Rows are points. Before rounding, the points of a table are all equally far from one centre. They may lie mostly on one side of it. Where is the centre, to within rounding?

Points:
[[-31   2  -2]
 [ -3 -58 -38]
 [ -3 -10 -24]
 [ 17 -17  33]
 [-39 -12 -22]
 [ 30 -35  -4]]
Centre: [-17 -46   9]

Points, 15 rows:
[[ 26  18  30 -31  31 -28 -38  40]
 [ 11 -21  36  14 -12 -23   1  16]
 [-15 -22  37  10  15 -26 -23  35]
 [ 19   2  22  -2 -10 -37 -46  22]
 [ 21   4  27  -5  30 -57 -38 -10]
 [ 30 -29  47   5  39 -27 -10  16]
 [  6  -3  26  -4  19 -30 -51  41]
 [ 22 -10  60   4  26 -20 -28  30]
 [ 14 -30  20 -42  -5 -29 -29  28]
 [  2 -27  26  10  29   1 -34  35]
 [ 39  -8  25 -42   2 -10 -41  24]
 [ 36 -20   9 -23  22 -13 -39  37]
 [ 32   5  34  -9   8 -35 -21  45]
 [ 24 -30  39 -18  15   7 -47  16]
 [ 35 -27  17 -18  12 -45 -34  22]]
Centre: [  7  -1  21 -17  20 -15 -14   6]

Points, 16 rows:
[[ -3  -3 -29   8   1 -13  37  13  12 -55 -15]
 [ -2  18 -27 -16 -18 -19  21 -13   6 -51 -13]
 [-26  11   1 -16   0 -17  41   0  27 -54 -11]
 [ 13   4 -11 -34 -17 -10  51   4  14 -50  -9]
 [-18  39  -9 -27 -16 -11   7  -4   5 -60  -1]
 [  4  18 -16  -4 -14 -38  27  -1  29 -17   0]
 [-25  -4   2 -23 -15 -28  18   5  20 -34  -9]
 [  7  10 -32 -15 -21 -12  18  -8   2 -36 -22]
 [ -1  -3 -25  -8 -31 -34  26   5   2 -34   5]
 [-16   8 -11  -6  -2 -33  42  -1  -9 -37  -3]
 [-20  22 -28  -6 -25 -24  29 -10   6 -55  16]
 [  0  17 -42  -9  -8 -20  31   0   9 -43  -1]
 [ 13   3 -14  -7  -3 -39  25   8  32 -53  20]
 [  0  38 -44 -12 -33   6  21 -19  13 -41   9]
 [-13  36  12 -34 -22 -16  33 -21  14 -58  29]
 [-12  10  -8 -31 -34 -21  30  -7   7 -52   1]]
Centre: [  5   8  10   4  -6  21  18   0   9 -29  25]

Points (19 x 14):
[[ -6 -20  35   1 -15 -25 -39   1   3 -16  10  -5  10  -9]
 [ -7  -2  13   7  -1 -21 -58   0   2 -10  -3 -23 -27  -1]
 [-13  -2   4 -12 -20 -13 -46  -4 -17  11   0  -9  23 -11]
 [ 22 -17  33  -1 -19 -22 -45 -18  19  28 -10 -28  -5 -12]
 [ -3   3  24   0 -17 -36 -50  -2  25  21  -8 -25   2 -17]
 [  3 -11   9   2 -28 -38 -60  -9   6   3  13 -19   7  -3]
 [  8  -4  23  20 -15 -41 -36 -25  17   8  11 -24  18  -3]
 [ 17 -27  15  -4 -26 -30 -31 -31 -10   9 -13 -33  14 -10]
 [  1   1  27  11 -24 -28 -50 -21   9 -17  -7 -16   6 -10]
 [ 13  -9  25  -4 -10 -36 -40 -19  21  25  -4  -2  15 -19]
 [ 10  29   6  13 -21 -25 -36 -10 -15   4   2   0 -11 -14]
 [ 21   9  25  14 -23 -35 -48 -13   4   1 -12 -23   8   3]
 [  3 -18  24 -19 -14 -31 -50   2   7 -23 -10 -26   0  -8]
 [ 11 -18  30  -6 -26 -35 -53 -12   8   2  21 -17 -12 -12]
 [ 15   8  37  -9 -28 -29 -32 -15   6 -14  -5  -8  21  -3]
 [  2 -16  40  -3  -7 -34 -44  -9   7  -8  -6 -37   6 -13]
 [  8 -12   5   7 -18 -29 -59  -1   8   5   0 -27  12 -29]
 [ 11   3  34   0 -22 -49 -43  -4   0  -4  -2 -16  -5 -11]
 [ 15  -6  12   7 -21 -20 -51  -4   7  34   4 -11 -12 -27]]
Centre: [ 12  -2   7  -9  -7 -14 -22 -10   7   3   4 -20  -4  -6]
